Each row is a point. The last column is the point's height on a tilted bowl or saddle (a function of degree 2), plus a little noise. Along how many of its main directions does it bend up, bend down or stay straight?

Points, 10 rows:
20 -35 -17

-63 57 88

-24 -16 15

34 -46 -17

-56 24 82

14 -1 -9

72 -14 34

45 9 -4

47 -36 -1

46 -61 -18
Directions: 1 up, 1 down, 0 straight

Points (17 x 4):
37 42 24 38

-16 59 -40 30

-37 -15 40 23

-21 25 22 18

-2 -23 27 21

-41 -15 21 17

58 10 -22 41

-30 10 -57 22

50 37 -78 60

5 -70 66 55

58 -5 -28 41

-28 -59 30 32

4 25 92 57

-18 3 -69 28

30 -55 18 38

14 18 11 20

100 16 47 86
Directions: 3 up, 0 down, 0 straight

Points (16 x 4):
1 29 -96 109

-32 -17 -48 30

-16 -74 63 34

-57 34 -63 71

-31 -35 60 13

-36 -14 10 -2

18 -40 -19 23

-63 2 45 17

-64 63 6 46

-56 -32 33 8

6 75 17 37

42 11 -4 29

-22 45 11 14

26 8 -39 37

-79 18 6 30

26 -4 -1 16
Directions: 3 up, 0 down, 0 straight

Points, 21 rows:
54 39 72 79 -65

35 -2 -55 -31 -39

30 -4 19 2 -17

-55 -35 14 -21 -15

-12 52 -20 -9 -21

-63 -114 -29 -47 -87

18 76 -6 -43 -76

-59 69 3 -74 -43

-3 -14 4 -9 -5

-36 69 -32 12 -9

-56 15 89 -4 -97

-27 -50 -32 22 8

-15 55 6 -23 -38

43 17 -30 105 -31

6 -19 -40 20 0

44 12 43 -57 -32

19 18 -33 -6 -20

13 -25 -29 -14 -11

3 25 -24 93 1

5 -13 4 11 -4

-27 -8 -18 -57 1
Directions: 1 up, 2 down, 1 straight

Points (41 x 7):
-1 -48 28 -43 74 21 -8

-32 6 -19 -3 -9 -18 9

50 9 5 24 -2 29 -12

-8 14 37 -51 -33 3 -10

-28 -57 -20 65 49 -117 121

30 44 43 -6 -30 -23 -24

-15 -1 -17 72 68 38 -6

70 -9 -37 -37 58 76 -25

-40 -42 33 47 -78 -2 -46

5 -26 19 -53 26 -11 -8

-28 -49 21 -2 4 -25 -6

-31 -71 46 45 10 1 -29

-18 8 40 47 22 -51 5

29 67 -50 75 33 6 -44

-59 -66 -80 -60 13 -35 3

15 -41 8 30 1 -34 9

3 37 18 -81 -13 40 1

39 9 -48 65 32 21 -24

26 31 -8 74 20 -15 -18

21 25 -24 38 21 50 -22

35 39 70 -21 2 -67 -36

-19 18 -18 13 21 15 7

13 47 -21 9 -70 31 -8

64 -33 41 27 -3 1 -11

7 -5 -51 -89 -39 -1 -9

-23 23 -4 31 32 -67 46

33 -19 37 42 -66 -88 -26

42 -9 -32 3 -9 17 -2

-23 -7 40 -36 -33 31 -7

-66 55 -14 -56 -46 -13 17

-21 3 34 3 -46 18 -11

3 19 -24 -62 -54 53 10

23 -9 71 17 -62 47 -9

3 -12 -36 -37 -80 27 5

65 33 -20 20 11 -60 12

51 -18 1 -58 -55 -54 -8

13 24 -48 41 -46 10 -26

51 -21 -35 99 -17 -31 -15

91 -5 12 -51 0 -35 -14

-61 -12 90 10 110 -43 42

43 -27 -57 62 50 -44 54
Directions: 2 up, 3 down, 1 straight
